Every row gives one point. Examples show where two turns around zero, p and q, send a point. Where does a point land after both, in the order given? Backwards means that the second turn is done in reverse. Each puzzle has new turns, and all numbers are rounded.

Turn p:
[ 15 -14] -> [ -8 -19]
[  7 -17] -> [-14 -12]
[-41  12] -> [-3 43]
[-1 21] -> [19  8]
[20 -2] -> [  5 -19]
Turn q:
[-27  10] -> [-25 -14]
[ 27 -16] -> [30 10]
[-12 -14] -> [  3 -18]
[12 20] -> [-8 22]
Where do these land?
q, then p: [  8 -10] -> [  4 -12]
q, then p: [  4 -17] -> [ -2 -17]
q, then p: [-12  -1] -> [-12   3]
q, then p: [  7 -20] -> [  0 -21]
p, then q: [-6 48] -> [11 47]

Turn p:
[-27 -17   3] -> [  7 -27  16]
[  1  19 -27] -> [-31  12   5]
[-2 -9 11] -> [13 -7 -1]
[-5 10  9] -> [ 7  8 10]
[33 -4  4] -> [  5  13 -30]
Turn q:
[10 15 -9] -> [-9 18 -4]
[  2  18 -17] -> [-20  15   0]
[10  7  6] -> [ 7 12  0]
[ 6 15  2] -> [-1 16  5]
[-12 -48  11] -> [ 21 -45 -11]
[-15  -7   8] -> [  4 -14  11]
Where do these land?
q, then p backwards: [ 7 22 17] -> [-3 24 16]
q, then p: [ 14 -15  15] -> [ -9   7 -23]
p, then q: [-2 22 12] -> [ 7 21 12]
q, then p backwards: [-28  -2 -24] -> [-15  -7 -33]
q, then p backwards: [ 15 -14  -9] -> [ 19 -13  -1]
p, then q: [ -7 -14 -11] -> [  2 -19  -4]

Turn p:
[  3 -38 -48   0] -> [13 58 13  6]
[12 25 12 19] -> [ -8 -28  20  -6]
[-6  8 17 22] -> [  6 -20   6 -20]
[-11  -8   2 -26] -> [  1   7 -26  12]
[11 -8  6 -3] -> [-13   5  -3  -5]
[-10  20  11 -12] -> [  2 -22 -11  12]
Turn q:
[ -8  -4 -34 -13] -> [-13  14  -9  31]
[-10  -7  17   3] -> [18 -9  8 -3]
[ -9  18 -26 -14] -> [-19  -3 -21  22]
[-5 -7 14 34] -> [  2 -13  34 -10]
[ 32   0  29 -11] -> [ 13  11 -12 -39]
Where do these land?
q, then p: [ -5  37  -7 -17] -> [26 32  5  4]
p, then q: [ 15  -3 -23   8] -> [  5 -22  -3 -17]
q, then p: [26 -4 -8 27] -> [  7 -24 -29   7]
q, then p backwards: [-14 -12   1  12] -> [  1  15 -14   8]
q, then p: [-10  40   5 -12] -> [17 40 -1  1]
p, then q backwards: [-11 -16  21 -14] -> [ 12  18   3 -23]
q, then p: [ -1 -41  11  -4] -> [-32 -24  15   1]
